Each row is a point. To make a cloud, some directions were put in groups of two or more. Within a group, all points are equally far from the middle, so they leave a hole (a ring in 2 directions, a hollow ball in 3). The other directions are filled evenly. Then the cloud was stretched, turned, moved and blurred a little. Count the holes, and give their numbers of directions, smallest first.
In the rows, 128 means zero.

Cloud (21 x 3):
[[ 97 130 126]
 [174 120 107]
 [159 118 167]
 [166 111  99]
 [164 121  93]
 [120 138  87]
 [176 131 110]
 [146  97 159]
 [146 169 111]
 [119 143  89]
 [122 163 143]
 [133 164 152]
 [159 119  89]
 [176 133 147]
 [140 136 173]
 [100 124 110]
 [115 163 131]
 [136 116 172]
 [121  94 100]
 [175 112 123]
 [176 145 122]]
Holes: 1 (3)

Cloud (28 x 4):
[[ 99 128 129 178]
 [104  96 144 108]
 [ 90 114 139 107]
 [101 106  95 146]
 [159 103 169 150]
 [146  94 171 139]
 [101 101 163 120]
 [143  91 101 124]
 [161 129 156 106]
 [144 161 112 164]
 [115 159 163 110]
 [116  91 100 127]
 [149  96 159 113]
 [163 147 161 159]
 [ 98 101 157 115]
 [166 139 169 150]
 [ 98 148 165 115]
 [109  95  96 135]
 [156  98 100 159]
 [113  99 104 167]
 [ 93 136 172 132]
 [ 94 116  99 130]
 [ 98 141  96 142]
 [109 156 156 106]
 [145 158  98 142]
 [130  88 133 106]
 [162 104 161 162]
 [172 126 124 172]]
Holes: 2 (2, 2)

Cloud (28 x 4):
[[100  95 136 135]
 [114 158  85 114]
 [158 154 103  95]
 [135 122  97 167]
 [108 141 113 162]
 [102 172 127 141]
 [ 91 144 169 154]
 [138 164 159 152]
 [137  98 125 135]
 [118 145 139 139]
 [168 124 123 157]
 [128 134 151 103]
 [145  87 124 164]
 [124 156 164 123]
 [127 113 105 148]
 [120  70  81 126]
 [158  99 155 139]
 [103 136  87 168]
 [ 80 120 132 159]
 [150 152 128  86]
 [125 156  92 115]
 [ 88 121 134 153]
 [164 164 172  89]
 [156 187 178 145]
 [101 179 120 133]
 [161 141 138 144]
 [143 115 106 126]
 [142 165 166 110]]
Holes: 0

Cloud:
[[104  84 109 108 130 152]
 [ 97  94 133 155  98 150]
 [ 86 102 107 163 109 139]
 [105 130  88 157 105 102]
 [130 163 179 154 115 128]
 [ 76 130  97 129 126 138]
 [117 146 185 151 102 119]
 [143 135 135 141  85  89]
 [141 121 122 130 190 137]
 [104 172 142 123 147  86]
 [148 155 123 100 166 100]
 [ 89 120 131 131 183 106]
 [109 148 101 116 116  84]
 [149 148 126 150 133  70]
 [132 123 141 104 182 140]
 [ 94 124 146 115 180 108]
 [159 143 134 175 123  88]
 [139 128 111 153  81 130]
 [171 102 157 146 125 145]
 [ 94  85 132 100 108 122]
 [140 126 106  98 170  95]
 [166  99 146 170 146 133]
 [132 135  77 152 130  96]
 [166 105 154 140 132  88]
 [127 147 157 120  82 105]
 [143  71 123 165 125 103]
 [110 129 168 162 102 150]
 [163 154 152 108 121 151]
 [135  84 158 115 109 146]
 [124 113 133 109 173 159]
 [140  99 171 164 150 123]
 [ 82 131 116 110 103 140]
 [ 98 116 124 182 113 147]
 [130 109 115  75 150 126]
 [ 81 149 142 121 165 137]
 [ 79 114 105 136 103  98]
 [109  67 119 141 109 107]
 [ 87 119 148 102 112 153]
 [137 103 100 155 183 118]
 [130  85 113 107 132  85]
 [144 168 147 172 139 137]
 [107 162  98 118 143  94]
 [ 94 122 141 148 147 168]
 [159 141 155  90 153 125]
 [ 85 117 151 102  97 114]
 [107 156 144 111 105 156]
 [148 117  87 113 116 146]
 [128 117 179 122 165 117]
 [103 142 130 191 144 129]
 [ 73 121  96 145 140 100]
 [142 166 168 163 125 105]
 [125 119 140 104 179 148]]
Holes: 2 (2, 4)

Cloud (87 x 8):
[[ 68 138  89 102 152 124 115 152]
 [142 142 144  77 153 148 133 205]
 [113 163 114 152 121 146 118 112]
 [131 127 117  96  76  77  83 131]
 [116 139 101 115 112 169 107 103]
 [ 85 142 105  99 129 108 147 158]
 [151  64 138 147 149 160 122 142]
 [108 138 173  84 147 148 119 114]
 [149 154 132  89 143 126 122 122]
 [143  96 108  93 117 156  93  99]
 [114 175  99  91 146  85  91 113]
 [122  93 115 117 138 128  92  91]
 [ 94 161 114 168 146 105 134 159]
 [ 71 153  99 127 150  66  75 152]
 [120 142 103  92 133 102 148 148]
 [166 104 119 117 125 152  80 115]
 [125  95 133 146 133  88 129 156]
 [171 126  88 116  87 103  93 107]
 [142 126 120 103 122 135  92 117]
 [116 114 120  94 150 145  98 132]
 [108 110 109 113 134 132 118 121]
 [ 96 135 130 114 165  93 135 141]
 [123 123  81 108 143 116 112 131]
 [163 131  73 133 158  58 131 144]
 [155 104 115 125 152 151 134 179]
 [178 117 113 108 178 100 111 116]
 [170  92 133 114 112 156 152 127]
 [155 126  96  80 140 139 162  92]
 [138 130  70  68 131 130 107 169]
 [157 129  42 110 146 125 159 171]
 [146 138  90  79 172 113 103  88]
 [156 151 115 138 126 151 113 141]
 [115 103  78 155 123 117 130 165]
 [ 86 153 126 145 120  77  71 147]
 [ 93 163  98  75 152 117 124  98]
 [109 113  83 116 150 106 176 121]
 [ 88 147 109 122 113 103 131 165]
 [108 112 127 124  95 132 100 121]
 [103 140 140 156 151 142 128 148]
 [143 171 114 132 147  91  65 119]
 [155 123 103 156 142 112 119  79]
 [156 159 120 107 179 155 153 141]
 [102 147 135 106  99 106 133  99]
 [106 150 129  98 111 133 127 139]
 [163 124 127  85 114 108 118  53]
 [111 124 123 114 182  77 141 113]
 [140 109 154 138 155 144 129 154]
 [161 119 110  63 146 134  99 169]
 [128 138 148 141 121 104  96  92]
 [153 143 131  91  80 101 106  83]
 [127  90 118 103 100 133 164  83]
 [133 128 134 103 148 166 118 129]
 [137 173 101  90 141 146 102 122]
 [167 146 131 143 115  94  81 119]
 [169 153 156 106 135 135  86 117]
 [ 98  91 135 117 163 172 169 122]
 [140 161 120  98 131 122 103 128]
 [122 131  98 138 156  85 111 140]
 [103 144  71 118 145 134  85 147]
 [114 130 128  73 159 143 111  91]
 [110 141 128 132  93  75 112 153]
 [150 158 115 130  91 143 147  81]
 [156 141 133  86 157 142 148 138]
 [138 166 110 104 115  81 139 140]
 [138 128 129 160 115 132 126 166]
 [148 110  85  95 101 140  78 153]
 [149 138 148 108 148 129 129 151]
 [139 102 106 158  97  81 126 125]
 [136 143  58  84 148 140 111  90]
 [115 137 163 131 106 112  96 159]
 [135 162  88 115 135 123 110  68]
 [151 164 127 177 120 132 121 104]
 [110 111 129 140 207  86 141 147]
 [122 113 146  74 162 111 160 180]
 [157 127  82  85 143 131 112 151]
 [141 102 118 106 114  92 103 110]
 [118 165 111  84 134 155  75 166]
 [130  73 107 126 123 118 109 157]
 [158 138 140 131 162 146 118  84]
 [115 148  98 153 137 163 125  96]
 [117  99  92  76 128 133 151 147]
 [113 141 112  66 133 103 119 105]
 [107 109 115 162 124 121 133  73]
 [116 106 156 102 132 133 129  88]
 [141 129 153  90 134 104 122 146]
 [141 104 114 109 173  62 131 153]
 [135 147 145 123 120 104 156 116]]
Holes: 0

Cloud, 84 rows:
[[135 163 150 143 127 153 131  85]
 [ 69 104  95 150 142 123 106 116]
 [124 130 150 136 115  79 157  99]
 [102  92 146 122 107 165 121 136]
 [130  86 127 196 145 107 127 112]
 [130 147 142 177 114 123  77 187]
 [135 151 173 131 152 132 145 135]
 [103 135 168 133 153 135 104 104]
 [134 108 137 193 114 129 128  92]
 [142 112 151 175 120 157 136 120]
 [163 113 116 102 117 140 125 115]
 [139 118 102 174 100 120 131 102]
 [125 141 129 199 118 119  53 131]
 [148 134 141 160 105  73 142 127]
 [114 110  67 134  85 100 111 116]
 [156 121 161 154 145  79 143 120]
 [142 171 111 158 107 137 135  88]
 [ 80  67 117 160 128 160 135 137]
 [121 111 136 144 112 133 181 115]
 [125  91  99 172 128  89  99 139]
 [ 94 177 130 152 111 136 111 109]
 [144  73 145 145 119 150 126 153]
 [ 99 136  99 155 187 141 133 122]
 [139  69 169 133 136  90 119  96]
 [130  56 144 134 120 121 101 160]
 [138 191 106 154 127 131 119 111]
 [122 137  84 145 105 156 150 116]
 [134 129 128 188 103 135 124  84]
 [138  58 155 124 116  80 109 100]
 [162 169 119 156 117 156 129 101]
 [150 129  73 109 134  96 153 109]
 [129 139 102 176 107  95 104 135]
 [148 119 105 106 118 125 161  96]
 [157 129 100 149 141 131 126 169]
 [ 91  88  96 156 116 119 156 149]
 [136 158 157 149 149 107 106 116]
 [125  90 150 119 157 142 104  88]
 [121  81  99 112 125 108 155 146]
 [148  99 102 103  96 128 132 128]
 [ 87 172 110 113 152  88 155 117]
 [180 102 142 133 135  94 145 121]
 [ 89 109 134 107  93 142 118 128]
 [ 90 152 114 138 100 132  91 141]
 [113 108 126 183 124 127  70 183]
 [153 108 131 190  93 132 109  86]
 [134  81 161 147 147 144 145 125]
 [161 109  87 126  86 128 117 157]
 [ 74 160 106 183  91 133 110  97]
 [122 135 130  89  81 116 111 129]
 [137 179 118 170 130 158 129 105]
 [122 121 146 181 119 123 142  91]
 [109 132 111 166 151 123  92 152]
 [128 122 140 111 110 144  87  98]
 [120 118 110  90 109 144 104 109]
 [139 119 106 170 115 112 136  82]
 [132 107 182 166 121 121 119 118]
 [146 119 157 109 125  99 181 135]
 [158 182 137 127  96 100 135 173]
 [ 83 134 160 146 122 101 149 140]
 [144 154 164 133 155 126 113  93]
 [118 130  81 161  81 126 121 153]
 [144 135 123  93 103 119 168  87]
 [ 90  91 130  97 154 128 134 161]
 [ 92  82 102 114  74 118 133 167]
 [125 132  94 148 116 113 163  98]
 [ 97  90 133 136 130 134  72 126]
 [128 110  88 127 134 141 105 124]
 [159 124 132 159  72  92 154 136]
 [124 136 140 142  76  74 100 117]
 [ 92 144 167 180 118 140 122 145]
 [126 188  98 137 105 121 141 159]
 [116 106 109 189 153  92 103 111]
 [135  97 128 204 153 101 108 101]
 [120  89  87 132 131  70 126 143]
 [149 105 119  94  91 139 133 150]
 [116  86 106 100 149 118 151 112]
 [ 97 158 109 103 127 148  97 141]
 [140 134 169 138 119  90 140 147]
 [159  90 169 107 124  82 146 141]
 [ 93  79 147 115  85  99 121 158]
 [112 133 102 143 178 117 125 151]
 [120 113 116 115 129 156  97 172]
 [132 123  97 100 120 152 156  99]
 [114 157  89 138 149  90 131 112]]
Holes: 1 (3)

Cloud, 96 rows:
[[164  63 152 149 139 121  90 143 125]
 [148 166 114 129 126 168  94 121 114]
 [156 112 135  80 167  96 133 103 107]
 [114 144 108 193 113 137 131  80 134]
 [153 148 141 177 107 108 115 129 122]
 [157 155 130 108 150 149  80 107 190]
 [134 136 122 133 153  65 125  97 143]
 [157 146 127  96 123 113 110 174 112]
 [168 133 111 126 114 150 146  92 178]
 [179 109  88 128 139 108 128 182 131]
 [174 109 159 145 156 124 118 116 195]
 [127 124 135 171 166 108  88 103 157]
 [153 105 136 138 105 145 131  60 135]
 [170 144 153 141 157 148  88 113 176]
 [144  97 148 128 128 138  89 131 193]
 [200 153 117 146 158 100 116 128 134]
 [165  93 125 195 119 158 132 136 125]
 [142  65 139 128 139  79  90 118 138]
 [156 132 124 150 149 140 114 105 211]
 [125 119  69 118 130  99 122 125 109]
 [182 173  95 150 133 115 137 116 157]
 [133 138 123 110 122  82 163 130 111]
 [130 127  80 129 135  83 117 109  95]
 [197 134  71 101 134 144 129 111 131]
 [173 123 170 165 112 136 136 128 148]
 [162 151 123 129 179 129 153 119  93]
 [174 116 138 114 112 148 116 102  87]
 [124 148 101  75  98 134 131 149 127]
 [162 127  93 132 133 117  80  81  87]
 [150 144  80 124 127 123  98 115  78]
 [179 117 139 140 141  89 145 170 156]
 [145 106 143 124 140 145 131  81 113]
 [130 116 121  87 132 149 113  91 135]
 [150 146 156 162 127 155 146 156 133]
 [172 110 105 112 190 100 103  96 126]
 [162 101 135  81 132 111  80 122 171]
 [139 154 126 118 140 150  71  99 160]
 [139 146 153 129 116 144 160 157 117]
 [117 132 124 164  85 117  96 149 135]
 [152 128  73 110 107 154  84 127 126]
 [168 134 121 118 119 156  75  95 117]
 [118 144  72  97 135 121 132 123 113]
 [132 152 160 115 156  79 137 107 152]
 [111 125 127 140 141 106  89 159  97]
 [173 101 125 137 173  92 121 154  94]
 [141 121 167 153 132  96 105 156 125]
 [159 153 166 150 129 117 109 107 118]
 [145  91 137  67 124 112 114 136 109]
 [176 156 140 139 109 164 136 134 160]
 [154 148 119 113 183 163 119 111 122]
 [130 135 135 117 118  97  83  70 149]
 [150  57 117 109 125  97 112 138 124]
 [111 104  86 133 108 136 134 104 134]
 [191 113 102 159  93 127 134  91 104]
 [157  82 137 113 122 127 117 142  70]
 [152  92 136 150 115 129 119 176 175]
 [134 116  92 142 117  86 119  75 144]
 [ 97 145 128 138 157 124 151 164 124]
 [117 132 157 120 131 128 105 122  68]
 [137 174 122 125 108 114 110 134 119]
 [156 142 111 167 178 121  87 117 157]
 [121 119 172 156 128 109  88  81 155]
 [131 160 134  73 169  91  94 131 122]
 [148 101 151 176 146 102  96  79 160]
 [140  75 151 154 134 134 146 150 116]
 [146  96 100 109  93  83 133 117 138]
 [120 147 141 134 181 141 129 135  98]
 [127 142 163 137 147 129  78  98 140]
 [142  93 122 132 125 113 109 189 134]
 [158 133 150 101 178  95  80 115 164]
 [144  79 129 147 120 159 128 146 163]
 [113 166 113  89 100 127 137 138 137]
 [ 91 122 127 129  86 114  79 123 137]
 [109 129 103 100 162 103 103 129  90]
 [156 149  74 127 117 102 146 122 112]
 [139 138 164 158 157 110 159 120 118]
 [100 141 137 120  88 142 140 155 128]
 [ 97 130 139 160 143 104 117 157 148]
 [106  90 144 121 158 120  95 139 141]
 [146 121 173 105 138 124  85 105 154]
 [147 115 115 134 159 117 105 104  61]
 [163  92 139 142 148 153 136 153 174]
 [140 139  98 175 128 116 111 102 179]
 [141 125 152 103 115 108 104  79 173]
 [139 119 167 125 111 137 104 156  99]
 [125 124 174 182 134  90 123 113 124]
 [118 115  97 146 125  99  84 129 154]
 [142  81 102 106 105 112 147 137 117]
 [102 103 175 130 113 138 129 150 114]
 [120 134 125  75 152 111 111 186 121]
 [178 145 143 178 143 141 147 140 151]
 [178 131 101 157 130 110  81  84 142]
 [145 145 141  76 164 117  80 104 147]
 [120 128 130  85 138 106 115 158  81]
 [161 122 146 140 193 106 150 113 137]
 [123 138 171 121 160 106 153 148 172]]
Holes: 2 (4, 4)

Cloud, 107 rows:
[[106 115  90 148 149  89  90  99 130]
 [120  99 159 110  89 149 153 153  87]
 [101 156  88 139 121 141 175 154  93]
 [118 110  92  98  98 123 159 101 116]
 [ 74 176 121 129 117  92 178 134 135]
 [ 92 151  94 154 118 146 150 172 151]
 [105 170 108 105 125  76 126  97 152]
 [131 182 144 126 165 148  94 117 108]
 [116 111 143 167 133 115  67 144  97]
 [134 131 107 111  75 141  97 103 117]
 [100  80 125 152 141 155 133 124  89]
 [105 121  87 154  67 115 169 127 125]
 [134 127 108 113  90 164 130  93 129]
 [ 80  84 112 159 122 137 130 160 132]
 [ 88 126 138 112 143 110 111 187  98]
 [120 104  99 108  91 137 128 161 146]
 [ 85 147 111 148 176 103 166 147 146]
 [153 144 136 165  84 129 148 136 143]
 [113 176 125 158 134 128  78  94 130]
 [112 185 173 139 123 121 122 161 130]
 [ 89 155  87 132 167 145 132 158 136]
 [128 161 153 156 135  76 130 155 114]
 [110 132 108 156 108  99 171  96 170]
 [128 105 159 154 101 159  92 139  94]
 [ 81 133 135 153 125 159 164 108  91]
 [ 92 109 103 168 108 132 172 109  89]
 [161 128 130 124  86 124  94  95  99]
 [ 97 152 122 139 115 143 175 176  88]
 [162 149 109 116 115  79 130 109 105]
 [134 113 123 121 137 131  73 116 162]
 [ 95 163 153 135  78 108 136 111  92]
 [145 133 150 126  73 127  82 139 115]
 [ 79 147 114 156  99  99 196 129 121]
 [107 100 131 110  93 127 137 129  68]
 [129 112 136 145 136 127 113  81 168]
 [127 133 113 170 172 145 138 142  97]
 [140 111 146 152 101  97 122 119 154]
 [ 92 112 188 122 125 120 112  97 133]
 [119 132 160 121 135 178 147 108  90]
 [ 71 149 126 130 161 163 144 136 157]
 [113 152 122 173 155  89 137 167 132]
 [ 80 126 133 135 120 148 106 116 174]
 [117  97 121 175  85 118 155 149  87]
 [106 172 141 142 132 139 137 140  63]
 [103 101 119 140 151  74 117 101 120]
 [112 117  94 126 118 108 115  69 148]
 [ 74 129 120 183 157 134 139 124  96]
 [132 128  99 195 110 127 123 153 115]
 [124 133 138 155 112 170  88 114 138]
 [136 124 138 105  70 157 106 127 113]
 [125  89 155 130 155 150 109 108  88]
 [148 129 105 163 125 151 137 162 147]
 [175 125 114 123 131 146 103 137  96]
 [122 118 170 114 122 133  83 119 160]
 [ 93 144 116 136  98 140 149  70 143]
 [ 82 148 168 124 143 146 181 100 127]
 [139 127 149 158 127 117 161  83 151]
 [108 159 140 151  81 160 120 144 124]
 [106 147 142 162 137  80 133 175 102]
 [130 124  84 148 101  80 124  87 104]
 [145 136 122 141 148 173 110 113 147]
 [122 160 153 171 106 121 112 164  84]
 [105  93 181 132 102 129 162 143 117]
 [131 108 104 120 156 115  93 101 147]
 [143 126 121 129 121 175 104 141 157]
 [ 93 135 127  91 163 158 128 127 160]
 [ 94 127 179 123 129 144 188 105 121]
 [139 191 143 136 119 112 163 102 148]
 [ 94 102 109 133 100 158 147 167 140]
 [148 131 169 105 155 139 134  87 126]
 [122 126  75 150 113  86 113  99  91]
 [143  91 152 152 117 145 143 171 108]
 [ 86 120 137 131 173 160 158 124 100]
 [119 118 143 145 189 125 153 143 132]
 [ 80 162  97 139 143 107 134 181 136]
 [136 160 166 134 147 141 140 135 169]
 [127 119  83 105 109 131 112  90 122]
 [ 87 174 128 153 113 151 106 122 105]
 [153 158 144 112 117 177 121 147 108]
 [ 83 107 122  94 148 151 131 102 127]
 [104 123 147 148  92 110 103 162  70]
 [112  86 129 138 101 122 149 108  70]
 [148 138 109 171  99 116 170  96 121]
 [120 146  75 191 114 118 123 148 113]
 [135 147 113 151 160 100  80 164 114]
 [123 145 150 133 137 188 109 138 143]
 [ 98 119 130 121  64 135 122 134  96]
 [ 88 150  90 132 158 149 164 112 128]
 [114 108  69 131 108 116 102 125 100]
 [114 131  99 143 124  75  97 151 148]
 [129  91 147 130  95 101 132 157  83]
 [132  95 159 154 156 153 107 125 133]
 [ 74 137 151 142 105 131 174  87 115]
 [123 110 189 102 138 134 132  90 125]
 [107 150 158 146 168  97  85 105  99]
 [158 122 103 115 120 119 138 170 133]
 [143 120 105 135 137 113 105 164  67]
 [109 125  91 151 124 123  85  88 150]
 [113 114 141 123 170 158 122 151  76]
 [ 97 155 171 143 122 100 118  80 106]
 [138 182 118 157  96 123  86 144 119]
 [129 170 138 145 141 125  58 133 100]
 [142  99 112 148 126 113  93 111  75]
 [126 177 185 123 133 128 161 136 136]
 [113 118 143 192 134 124  98 149 117]
 [134 113 144 153 141 122 141  93 167]
 [117 136 156 118  94 106 117  85 162]]
Holes: 3 (3, 3, 3)
